Every row gives one point. The points of each table are mixes of a few directions, plus a little noise. Count the directions of each table, and those that both share. Where both have some left over, give the other angles between the two spaces (their principal angles), to ten degrees, smallest first.

First, 7 rows:
[[ 0.34 -0.18]
 [ 0.05 -0.03]
 [-0.90  0.47]
 [ 0.20 -0.10]
 [ 0.32 -0.17]
 [-0.71  0.37]
 [ 0.71 -0.37]]
Second:
[[-0.27  0.14]
 [ 0.81 -0.42]
 [-0.73  0.38]
 [ 0.43 -0.22]
 [-0.23  0.12]]
Directions: first 1, second 1, shared 1

First (5 x 4):
[[ 0.13 -0.37  0.22 -0.80]
 [ 0.13 -0.35  0.21 -0.76]
 [-0.18  0.51 -0.30  1.09]
 [-0.11  0.30 -0.18  0.65]
 [ 0.03 -0.09  0.05 -0.19]]
Second:
[[ 0.92  0.54 -0.05 -0.34]
 [ 0.11  0.06  0.00 -0.04]
 [ 0.10  0.06  0.00 -0.04]
 [ 0.16  0.09 -0.01 -0.06]
 [-1.29 -0.77  0.07  0.47]]
Directions: first 1, second 1, shared 0; angles 80

First, 6 rows:
[[-0.39  0.00 -0.19  0.26  0.25 -0.09]
 [-0.05 -0.19  0.06  0.03 -0.22  0.26]
 [ 0.48  0.57 -0.08 -0.31  0.50 -0.77]
 [-0.09 -0.31  0.11  0.06 -0.39  0.46]
 [-0.34 -0.74  0.20  0.23 -0.81  1.03]
 [ 0.41  0.66 -0.13 -0.28  0.65 -0.90]]
Second:
[[ 0.25  0.10  0.10 -0.43  0.35  0.47]
 [ 0.46  0.21  0.12 -0.56  0.53  0.68]
 [-0.65 -0.35  0.00  0.31 -0.51 -0.59]
 [-0.84 -0.49  0.04  0.28 -0.62 -0.68]
 [ 0.28  0.27 -0.28  0.71 -0.16 -0.39]
 [ 0.50  0.26  0.02 -0.31  0.43  0.51]]
Directions: first 2, second 2, shared 0; angles 60, 70

First, 9 rows:
[[-0.08 -0.14  0.46  0.44  0.00 -0.60 -0.68  0.25  0.88]
 [ 0.45  0.21 -0.80 -1.18  0.50  0.70  0.99  0.12 -1.62]
 [ 0.19  0.09 -0.35 -0.52  0.21  0.32  0.45  0.06 -0.71]
 [ 0.14  0.01 -0.10 -0.25  0.20 -0.04  0.04  0.20 -0.19]
 [-0.21 -0.08  0.32  0.50 -0.26 -0.24 -0.37 -0.11  0.64]
 [-0.18 -0.03  0.15  0.32 -0.22 -0.02 -0.11 -0.17  0.30]
 [-0.21  0.02  0.04  0.28 -0.33  0.21  0.10 -0.35  0.09]
 [ 0.08  0.07 -0.23 -0.28  0.06  0.27  0.33 -0.05 -0.47]
 [-0.21 -0.16  0.53  0.67 -0.19 -0.57 -0.72  0.07  1.06]]
Second:
[[ 0.23 -0.15  0.13  0.17  0.09 -0.02  0.22 -0.05  0.09]
 [-0.33  0.63 -0.02 -0.27 -0.04 -0.13  0.73 -0.61 -0.37]
 [-0.72  1.00 -0.30 -0.60 -0.14 -0.12 -0.03 -0.46 -0.34]
 [-0.20  0.69 -0.55 -0.29 -0.13  0.27  0.06 -0.54 -0.60]
 [-0.19 -0.57  0.20 -0.26 -0.08  0.39 -0.05  0.57  0.30]
 [-0.05 -0.51  0.04  0.26 -0.19 -0.15 -0.40  0.50 -0.19]
 [-0.18 -0.17  0.23 -0.11  0.03 -0.16 -0.44  0.42  0.47]
 [ 1.58  0.02 -0.45  0.85  0.54  0.37 -0.17 -0.65  0.25]
 [-0.14 -0.93  0.73  0.25 -0.06 -0.43  0.08  0.81  0.42]]
Directions: first 2, second 5, shared 1; angles 80
